Each wall is flat, endless, passes through zero and stands at right angles to its row. A trip goes straight from one point to another. List the walls that it crosses, first one first.

Walls:
(1): [68 12]
(2): [ 53 -15]
(3): [-31 -27]
(4): [-15   7]
Trips:
[-71 -68] to [-21   2] => none
[-41  39] to [-84  23] => none
[ -4 -58] to [-67  32] => 2, 4
[-61 -17] to [ -2 -44] => 4, 2
[  3 -42] to [-67   8] => 2, 4
[26 39] to [32 36] => none
[-70   6] to [-47 -38] => none
[-14  21] to [-37 -10] => 3

Walls:
(1): [ 61  12   1 -42  12  30]
(2): [ 6 75 76 33 15 44]
(3): [ 27   8 -14   7  93 -39]
(4): [ -6 -67   6  65  46 119]
Trips:
[ -7  18 -29  65  69  51] to [-13 -18  20  48 -24  23] => 3
[ 25 -23 -55   3 -39 -41] to [ 42 -21 -24 -25 -68 -43] => 1
[ -8  -7 -31   3  62 -16] to [ -8 -16 -65 -26  14 -47] => 4
[ 31   2  18 -10  -1  60] to [ -2  19 -31  11 -40 -12] => 4, 2, 1
[100  54 -23  19  -7 -60] to [  5  16  -4  -1 -29   2] => 3
[ 11 -27  35  83 -40 -38] to [ 57 -56  55 -33 -54 -20] => 4, 2, 1

Walls:
(1): [-16  12  59 -15  34  38 -41 -21 -33  37  -2]
(2): [  5  54   9 -29  46 -15 -17 -51 -44 -18 -20]
(3): [-38  53 -39 -29  80  64 -71  -3 -16 -12 -75]
(4): [ 16  78   7 -35  32 -49 -54 -73  24  30 -46]
Trips:
[ 36  11  97 -69  20 -67 -23  -1   2 -21  22] to [-49   7  27  36 -70  28  18  27  21  34  41] => 2, 4, 1
[  2  -5   0 -25  -4  25 -14  11  50  63  20] to [ -9 -15  23   5   0  24 -12  62 -57 -27  85] => 4
[-33 -30  29  17 -25   7  10  35 -62  20   8] to [ 59 -33 -42 -18   9 -50  12 -39  20   7 -28] => 1, 4, 2

Walls:
(1): [ 45 -34  -1 -22 -31 -67 -58 -10 -71  20  -4 -63 -61  44 -23  -1  21  19]
(2): [-18   0 -64  52  29  43   0  19 -64  22  85  43 -26  18  16 -32  27 -61]
Trips:
[-33 -50  12 -44 -17 -63  -1 -19  11 -14 -83  66 -28 -23   8  16  -5  -4] to [-109   42   -5   -2   -2   64   13   20  -72   34   22   -3   -9   14
    4    4  -19   38] => 1, 2
[-45   9  12 -57  13 -28 -26  32  -3  -4 -25  20  16  26 -87 -23   9  27] to [ -4   5 -34  19   6  34  54 -11  -1   5  -7 -19  -6  21 -24 -72  24  -9] => 2, 1
[ -2  -6 -51 -29  47 -10  36  -6 -31 -57  62   6 -21   4 -72  55  54 -25] to [ 26   6 -95   1   6 -13  -2  71 -12   5  31 -61   0 -36 -10 -15  -1 -55] => none
[-10 -11  13   2  24   3 -33  -4  41 -26  16 -34  -2   0 -13   2  -7  39] to [ 28 -21  17  20 -36  54  10   7 -15  20  37  32  -5  29   5 -62  63   6] => 2
[  6  52 -15  24 -28 -39  23   1  -9  77  24 -37  20  -6  17  37 -36 -34] to [ 73  14   9  19  17  11  -5 -74   2  -2 -94  24  32 -30  21 -64 -13 -22] => 2, 1
[-25   2  39 -32 -73  28 -41 -56 -72  30   7 -85 -35  26 -58  22  11  -5] to [-19 -39  -5   5 -39  -5 -23  36 -48  -5 -48  11   1  48   6   2 -29  60] => none
[ -7 -29  86   0  75 -26  27  23  84  38 -57 -43  12 -10 -19  32 -36 -68] to [121 -36 -16  -7 -23  34 -59   6   6   5   3  42  -1  25  17 -21   0  28] => 1, 2
[  3 -13  56  30   2  13  49 -24  12  52 -30 109 -42   3 -80  13  -5   9] to [-30 -29 -15 -70 -11   5  25  38 -43  23  88  37  -5  38 -44  -1 -20 -20] => 2, 1
[ -1  45  35 -69  36 -70 -21 -24 -17   7  -6 -14  18  27  -9 -31 -10 -14] to [ -7 -39 -58 -33  21 -21  36 -13  37 -54   5 -48  19  40 -19 -27  17  30] => none
[ 38   4  18   2 -30 -62  43 -13  13 -39  44 -76   0 -19 -10  33 -15 -35] to [ 54  26 -59  26  -8  10  63  -4 -17  40 -10  -6   2  -7 -10  53   6 -38] => 2, 1

Walls:
(1): [-19 -10  55  -6 -81  -9 -69 -12  35  24  12  -7  14  43  25   5   8 -74
  14   7  38  -6 -35 -41  24 -48  69   9  35 -46 -15 -43]
(2): [   7  -16   -1  -63  -27   34    7  -27  -42  -32   -2  -18   18  -12
  -65  -17  -13   -3  -25   -4  -63  -30   23   29   39   18   -3   -1
   57  -21 -107   10]
(3): [ 39  52 -10 -19  56 -17   9  18  64 -31 -39 -12 -25   5  47  30  18  -2
 -23 -20  33 -42 -67  14 -27  34 -56  48 -11  58  32 -35]
(4): [-10 -56   0 -39 -31 -43  12 -21  -8  39  49 -11 -16  19 -16   0   7 -23
  13  15   6  31  17   9 -10   1  -4 -12  86 -23  39   7]
(5): [ 20 -44  29  -8  -9 -26 -68  -8   7 -31  57   5  20   0  10 -39 -31  28
  16  25 -14  50  18 -23  -4  21  27  46 -10   5  -8 -38]
Trips:
[ 10 -25 -10 -13 -50  61   4  32  -3   7  50 -21  65 -22  12  24  35 -16
 -17  20   6 -28 -21 -54 -24  29 -32 -11 -45  76  51  -2] to [ 39  37  11  12 -27  45 -28   3   6  20 -37  25  29  29 -23 -24  26  18
  23 -17  24  48  80 -49  -3  -5  25  11  46 -88   4  -4] => 1, 3, 4, 2
[  65   32  -16  -28   20    3   15  -14   33   19   36  -45   67   -4
   -5   79  -65 -108    3    8   31  -18   -9  -49   -4  -49  -53   11
   39    3    0   27] to [ -9  21   1  23  17 -19  42 -23  -2 -50  16 -24 -46   0  14 -36 -32 -30
 -27 -23 -22  11 -11 -10 -57 -15 -19 -32  -8  15  -6  52] => 2, 1, 4
[ -9 -13 -58 -15 -17  19  25  18 -16 -48   6  28  20 -35  28  27 -16  67
 -79  27  -4 -16 -59  30  13  15  -4 -17  -5 -20 -20  51] to [ 69  -4 -27  38 -13 -37 -37 -12 -53 -58 -48  32  22 -21  15 -23 -20  13
 -21  21 -27   1 -48 -32  20 -59  42  -8 -59  18  23  -1] => 5, 2, 3, 1

Walls:
(1): [ 61  -3 -31  -6 -35   8  30  30 -31   8 -75  46  43  21  24 -11   0  43
 -79  17 -76  38 -16 -54  44   1 -24 -32  32   3 -43 -57 -19  29 -31  43
 -15 -21 -39   5  13 -34 -79  13   1  -1   1  41]
(2): [-42  41  -4   5  38  46  12  13  39 -18  -2  71  -4 -23  53   9  17  32
 -16  42 -24  96 -39 -15  -8  31  20  21  53   6  24 -50 -13  46 -50  14
  32  38  23  -3  13  23 -31  43 -42 -81  28  -1]
(3): [-29  40  61  12  25 -16 -18   6 -20 -63   1  -9 -33 -19 -45  10 -87  31
 -36 -19  38  11   7  -6  41  10 -39 -11  17 -55 -63 -27 -52 -25 -36  55
  20 -36 -70  14 -12 -45 -43  -2  14  12  55 -10]
(4): [101 -16 -35 -14 -14  32   9 -21  22 -16 -41 -29 -43 -30   0  59  34  -8
  21  87  34 -55 -33 -98  34  30  19  26  -8  -9  61 -36  -5   0 -35  67
 -33  28  81 -45  24  59 -60 -86   4  43  54 -12]
(5): [  37    0  -24  -10  -43   11   69   34   -9  -36   36    0   13  -60
    8   35   44   -8  -48    8  -23   76   -3 -117   17   33   18   35
   -5  -41    7   25   34  -12   38  -23    1  -11  -36  -11   58   23
  -27   52  -17   -9   19   -5]
(6): [ -39   37    4   30    4  -17   30  -37   11   24   30  -41  -35   20
  -20  -10  -46   24   37   -7   15   -3  -60  -23  -74    9  -25  -28
   15   34   15   -8   52 -110  -59   45   13   45   -2  -63   11  -73
  -42  -11  -67   12   28  -19]
(7): [  0  -3  45  17 -42   3   1  66 -48  -4  48 -13 -38  70   4 -77  14  49
 -21 -24  11   4  21  29   8  28  73 -18  15  70  32 -54 -26 -69  37 -39
  -9 -57  30  18 -30 -21 -21 -38  38  21  15 -26]
(8): [-74  23  50  24  28 -18   2 -72   6 -20  46  43  74  15  29 -30 -67 -32
  42 -90  24  17   3 -24  49 -14  82  -2   2  -4 -25  16  27  -9  24 -61
 -22 -50  58 -13   8   8   2  18 -14  34  12 -10]
(9): [-61  13 -35   1  38  16  10  38 -12  28  12 -46   0  13   8  25   9  61
  14  19 -33 -21  18 -56 -29  -5  18 -12 -25  55  41  38 -56  15  10  13
 -50 -26 -21 -51 -39 -13 -13  55  23 -55  40  34]
Trips:
[-39 -40  -3 -20 -20 -20  50  28 -68  -8  16  12  17 -37  84  33  13  -7
 -12 -12  33  -3   0 -46   5 -26  72 -13 -44  -7  65 -61  30 -14   7  42
 -22   8  -8  45   2  34 -38 -71 -13  54 -32 -50] to [-26  18  -4  59   4  -5  -1  -5 -62  -1  61   6  48 -50 -69 -58  29 -16
  38  23 -21   2  55 -21 -16  26   5  45 -29  27 -13  26  15   1  20   6
  32 -19 -62 -27   7  31 -35  26  14   9 -45 -42] => 1, 9, 4
[-73 -14   2  19  37   9  10 -49 -74 -46 -12 -15 -47 -17   6  -7  -7 -41
 -40  20  -8   9  -8  24   8 -15  14   6  17 -29  17  12  -4  -9  -7  21
  37  23  48  21  11  26 -28  42   5  -3  -2   9] to [-43  31  29 -54 -14  59   2  10 -15 -61 -15   3  11  -6  30   1  38  20
  69 -49  42   1  -8  -8 -55 -25 -60 -13 -14  43 -22  24 -25 -16   0 -63
  18  57 -19 -37  29  11  89 -23   7  16 -10  15] => 3, 9, 2
[-31  20 -33  22  38 -30  27  35 -76  67 -16  14  -5 102  41  22  -2 -16
 -17 -29  16 -18 -54 -11 -60  -1  59  33 -40  31  11  47  28   8  12  -6
  23  12  10  21 -25 -21 -54  25  63 -51  49   7] to [-96  61  25   6 -64  25 -26 -35  37 -61   1  35  33  14  11  24   7   5
  30  41 -70 -27 -69  -4  15 -23  28 -51  35   5  30  30  45   0  13 -46
  -1  36  31 -34  88  -9  19 -18  -6  35  30  -6] => 1, 5, 7, 4, 9
[ -5  14  15   2  57  34 -27 -22  40 -28 -19  42  47 -17  18 -27 -34 -72
  57  -2  68  -1   2 -37  32  55 -39  56  46  15 -27  -8  18  26  -9  44
  47 -13  46  -1  -9  15 -56 -28 -29 -16   3  33] to [  -1 -115  -67   13   12  -52  -31  -20  -53   42   14  -25  -27   23
  -59    8    5    7    1   14   27  -60   -8   32  -11  -28   18  -22
   57  -37   -9  121   13   51    4  -45   22   -8   23    4   25  -68
   -7   79   57    3   -6  -37] => 6, 2, 3, 4, 9, 8
[-13  11 -65  51  35  -1 -51 -19 -43 -63  30  40  56   1 -69   2  42 -53
 -15 -29  -1  18  35 -10   0  64 -46 -36 -81  48  21 -86 -20  -4  40   1
  17 -19  24  34  44  65  16  16  45  30 -10   1] to [ 15  19  21 -41  69 -44 -58 -10  17 -34 -37 -22 -16 -66  37  25  64 -18
 -10  25 -29   9 -40   9  -6 -66   9 -11 -44  19  75  16 -10  33  28   2
  62  27  31  17  34  27 -34  55  -9 -38  29  52] => 4, 2, 7, 8, 9
[-86 -46  18 -75 -11  29  27  32 -40 -59  53  28  10 -56 -23  41 -75   7
 -30  33  12  75  14 -35  -6 -35  14  68  -5 -17  11 -22  51   5 -16 -31
  -1 -20 -42   2  51  -2 -34  20   1 -11  29  96] to [ 25 -61 -52  18  14   4 -28 -29 -70 -11  34 -28   9 -63 -39   8  46 -18
 -66 -11 -39  16 -32 -18  48 -19   2  39  17 -74  29  21 -11 -50   0 -68
  -8 -45  -1  10 -17  14 -42   1 -13  48   0  44] => 9, 4, 2

Walls:
(1): [ 13  56  11  -5 -15   8  49   9 -67  13 -12 -33 -33  17 -11   8  37  24
  22  -9   9  21  58  32 -10  24  46   0 -19  21  40  25  16 -42 121   7
  21 -65 -53   7 -11 -46   1 -33  39 -23 -40 -17]
(2): [  6 -63  54   7   9 -12 -16  19  19  12 -49  34 -33  23  33  11 -39  23
   5  67  28  28   0   6  57  13 -16  -1  55 -50  43 -11  57  10  41   9
  20  -2  20 -46 -25 -64  41 -14 -18  19  82  25]
(3): [  5 -33 -10  14 -57 -20 -20  -1 -58  17 -56  24 -17  -4 -39   8 -31 -19
  44  45 -24 -12 -20  22  -7  -6 -19  42 -48   9 -59 -13 -49  34  -8 -38
 -61 -50  17   3  48  -7  14   8  42   8  35  21]
(4): [ 11  33  16  -5   7  41  19   5  -4  15  34   1 -36  17  33 -26  -6  -3
  13  16  45  -4   7  13 -14   6 -15  24 -30  17 -83 -26 -14   6 -69  17
 -25  14 -20  12  23  18 -18  63  -2  19   1 -21]
(5): [-47   3  81  16  17 -31 -27 -56  34 -49  69 -39 -25 -14 -47   1   2 -33
  24  -9   0  43 -59  -6   2  16 -13  34 -26 -26 -25  43  17  69  -3 -19
   9  42  60   5  40  28   1  30  45 -29 -28  19]
(6): [ 13  17 -55  47 -27  28  -6  56  22  20  27   8  41   6 -30 -46 -43   3
 -92 -26 -34 -25 -33 -25 -45 -48  -2 -24  46  -2 -16 -22  -5  19 -67  -4
 -18  -7  37  31 -18 -11  50 -67  39   8 -38 -31]
(7): [  48   42    6  -15  -36    5   10   63  -34   68  -31    2  -58   28
   73  -21   26  -28  -10   -9   22  -27   15  -39  -42   32  -52   50
   -6   -8   -4  -63   -7  -71    6   31    5   13   34   63  -11  -16
    0  -43 -103   44   28   32]
(8): [  7   0   4   6 -12  19  54  79   4  47  11 -32 -38  25   2   7  17 -21
 -60   1 -15   6 -46 -10   6 -25   5 -58  23 -59 -60  -1 -48   3   8  -7
  59  17 -10  34 -18  23   1 -23 -16 -14  27   4]
(9): [ 40  46  -4  12  19   4  15 -54 -24 -10 -14  -1  54 -45 -46  24  24 -18
 -27 -17  67   1 -33  38 -24 -28  -9  18   3 -19 -18  35 -33  14  44 -98
  21  20 -14   7  52  -3   6 -61  41  13  -2 -11]
(10): [ 27 -27 -20   9  14 -23  14 -42   2 -23 -17 -18 -31  -1 -45 -56 -37  -8
  28 -17 -19 -30  61 -17 -17  38  -4  17  29  -9  -7  -9  61 -33  58 -10
 -51  29  26  28  -9  51 -43   6  24  25  -6  14]
Trips:
[ 29  26   7 -56  34 -55 -17   5   6   0  24   7  21 -14   4   1  30 -47
   5 -18  11 -14  -2 -15 -22  12  -7 -29  20 -40 -11   8 -16 -43  -8  11
 -25  -3  57 -22  44  26   3  29 -15   1 -20 -42] to [-22 -22 -22  34   1  37  87 -10 -17 -52  23   8  -2 -22  24 -24 -50   0
   4 -13 -66  34 -27 -17 -37 -22 -12   1  27 -17  -1  15  52 -44   2   4
 -39  20  32   6  51  11   8  -1  25  17 -24   7] => 6, 7, 9, 4
[  34  -29 -115  -30   28  -30  -17  -19    2  -32  -12    6   25   -5
  -30   36   36  -31   15   23   19   32   -6   52   18   50    8  -70
   -2    2    1  -16  -34   16   59  -44   11  -45   36   44   19   -7
  -18  -27   27    5   -6   -8] to [ 12 -53 -15  19 -18 -10 -19  17  34 -46  61 -13  19 -38  29  26 -30  12
  24 -80 -45  51   4   1   6 -25 -15  47  18  -5   9 -35 -38 -13   7  -8
 -19 -13  -8 -28  18 -75  18  17  16 -23  58 -52] => 10, 2, 6, 1, 5, 9
[ -9  38  23   4   7  16  16 -66  23  51  -6 -17   8 -20 -45 -40 -31  24
   5  21 -31 -30 -26  60  -1  21 -37  28   0   9 -10  27  26 -67 -50  14
 -17  29  40 -27 -46  -4  -2 -14 -33   0 -33 -19] to [-40 -35 -64  -2  25 -68  59  35  -2  -2   6  36 -15  56 -20   8  75 -25
  -6 -29 -52  44 -49 -11   8 -82   2   0 -56 -29 -22  22 -35 -23  27   5
  15  10 -43  46  49  62  68 -31  24 -20 -46  17] => 9, 7, 8, 4, 3, 10, 1

Walls:
(1): [ -8 -31 -32  23 -58  41 -28 -77 -80  10  21 -16  32  23  18 -25 -39  33
  40  21 -17   3 -11  29 -90  28  61  10 -10  48 -37 -24 -32  14  24  33
 -79  14  53  29 -16  -7  25  -7   8  35   2 -39]
(2): [-20   9  16  34  20 -13 -48   7 -68  19 -26  23  33   5   9  -8  28 -14
  18  19  12   8 -16 -48  -9  21  60 -65   6   9 -19 -25  63 -68   5 -42
  21 -33 -37  66 -39  51  43  39 -25  48  40  -2]
(3): [  6  24 -17 -19  10 -19 -33  22 -28  43  -6  -6  24  65 -31 -14  -7 -20
   8 -47  -9 -55 -27 -16  23 -66 -21  33   1  30 -44  -9   4  13 -16  19
 -53   1 -46  17 -44 -12  30  41 -10 -12 -40   2]
(4): [ -8  18 -40 -65  49  39  14  28  -1  27   2  24  19 -72  10  -7   3 -29
  51 -25 -16   2  -2 -69 -46  17   1  -3  -7 -50 -58  90  55  32  45 -60
  25  16   0  75  36  53 -12 -37  -5  40  27  78]
(5): [-23 -23  19 -13  10 -31   3  30 -17   5 -21   1  52 -33  32 -23  -2  34
  35 -31  45  45 -93  40   8  48  -9  36 -18  -3  32 -27  42 -67  16   0
  25 -13 -26 -63   7 -16 -57  26  58  23 -34  -8]
Trips:
[-14 -19 -44 -10  12  11 -54 -48  17 -14  45  89  46  16 -43  53 -38 -30
 -21  16 -27 -21 -26 -21  -9  47 -16   4  -9  -1  14  48  29 -45  42  53
 -61 -36 -13 -26  39  16  25 -54 -24 -28 -58  21] to [  -8  -26  -16  -18  -36   -2   31   18   21  -30   -2  -35   46   27
   34   -4   12  -55  -20   22    6  -36  -13   36   13   19   -4   44
 -107   37  -20   14   23   64    7   12   19   -2   13   20   76  -53
  -36   71   21    8  -10   28] => 5
[-23  12  -5  23 -13  17   9 -26 -68  26  33 -29   0  44 -18  29 -12   8
  19   8  21 -22  57  38 -14  -3  49  -9  11  42  12 -15  11  66  37  34
 -10  30  -3 -26  23 -14  26 -21   1   6  -5  47] to [ 54 -45  -7  -3  13 -21  19  65   5  37   5  18  32  38 -62 -28  58 -18
  15  67 -14 -56  25  24   5  16 -13 -44 -28 -33  41 -28 -13 -17  32   2
 -66  45   6 -33  15 -13 -19 121  15   3  18  76] => 1, 2, 5
[ 17  91 -39 -35 -28  38 -37 -26  30 -39  29 -33  70  17   6  -2 -16  12
 -19 -62  72   6 -32  76 -35  44 -21  28  46  10  29 -55  -4 -17  21 -64
 -28 -71   6  -9  54  14   8  71 -75   4  19  38] to [ -12  -29  -39  -59   -3   70  -20   79   24   45   -8 -104   -2   41
  -60   -8   23  -65   45   19  -10  -64  -31  -61  -20   40  -37   10
   -5   15    0   13   32   23  -60  -25  -21    3  -19   34   51    0
  -11   15   75   36   50   13] => 4, 1, 5
[ 24 -13 -15  40   7 -29 -13 -26   5 -85 -36  47  57  32   7   9 -51  60
 -52  -9  83  74 -15 -18 -15 -15  -6   7 -26  41 -10  39  73   5 -58  27
  16   6 -13  -6 -32 -69  29  15 -26 -17 -82 -63] to [  73  -12   -9  -37  -65  -18  -16   14    1  -71   37  -50   -2   13
   28  -11  -35   38    7   -2 -107  -17    1   -3   -6   20   -8  -54
  -63  -32    0  -66    0  -21    2   19   55   42  -31  -45   -6   -7
  -47    3  -44  -51   13   10] => 2, 3, 1
[  8 -18  32  31   4  44 -21   1 -34 -19  39 -13 -39 105  12  -9  47  -7
  26   9 -35  35  27  19 -38  21  80  22  40 -32  -6 -52 -12 -50  20  -3
  73   7  34 -20  56  11  14 -12  37  42  14 -18] to [-11  38  37   3 -11 -32  96  -8  51 -14  46   3  51 -53  71  26 -86  -9
   2 -36  40   3  -8  24  15 -46  12  68 -79 -18 -18 -27 -36  45 -35  43
 -10   2  42  58   9  28  11  80  21  -6  34 -45] => 2, 3
[ 14 -10 -41 -30   0   3  23  17 -26 -19  28 -55 -65 -20 -45 -13 -36  46
 -16  -9 -20   4 -61  58  24 -13  76  21   9 -34  20 -35  25 -36 -11  56
  32 -58  33 -70  73  -5  37  -1  10 -15  -5  10] to [  7 -33 -10 -32  10 -13   2 -25  -1 -23 -29  -9   0 -25 -65  28  44   8
  39  29  47 -43  -6  -5 -12 -22  58 -34 -17  42 -36   7  71  -9   1  26
  16 -61  61 101 -20 -67   9  15 -12   6  50  28] => 2, 4, 5, 3
[  3  -7  10  10  16  32 -28  12  -2  -4  44  10 -45 -22  73 -28  14  27
  49  -3  58 -16  16 -34   1  -8  39 -16  33  10 -21  10  -5   7 -22  10
  30  57 -47  46   2 -11  39 -16  32  45  48  -9] to [ -71   13    2  -48    6   -7   32   -8  -11   -2   42   33    1  -72
  -10  -32   59  -59   45   40   23    8   38  -14  -22    4  -20    7
  -59   -3   86   10  -25  -18   83  -75  -29   26   26  -31   21  -33
  -14  102 -101   53  -14    8] => 5, 1
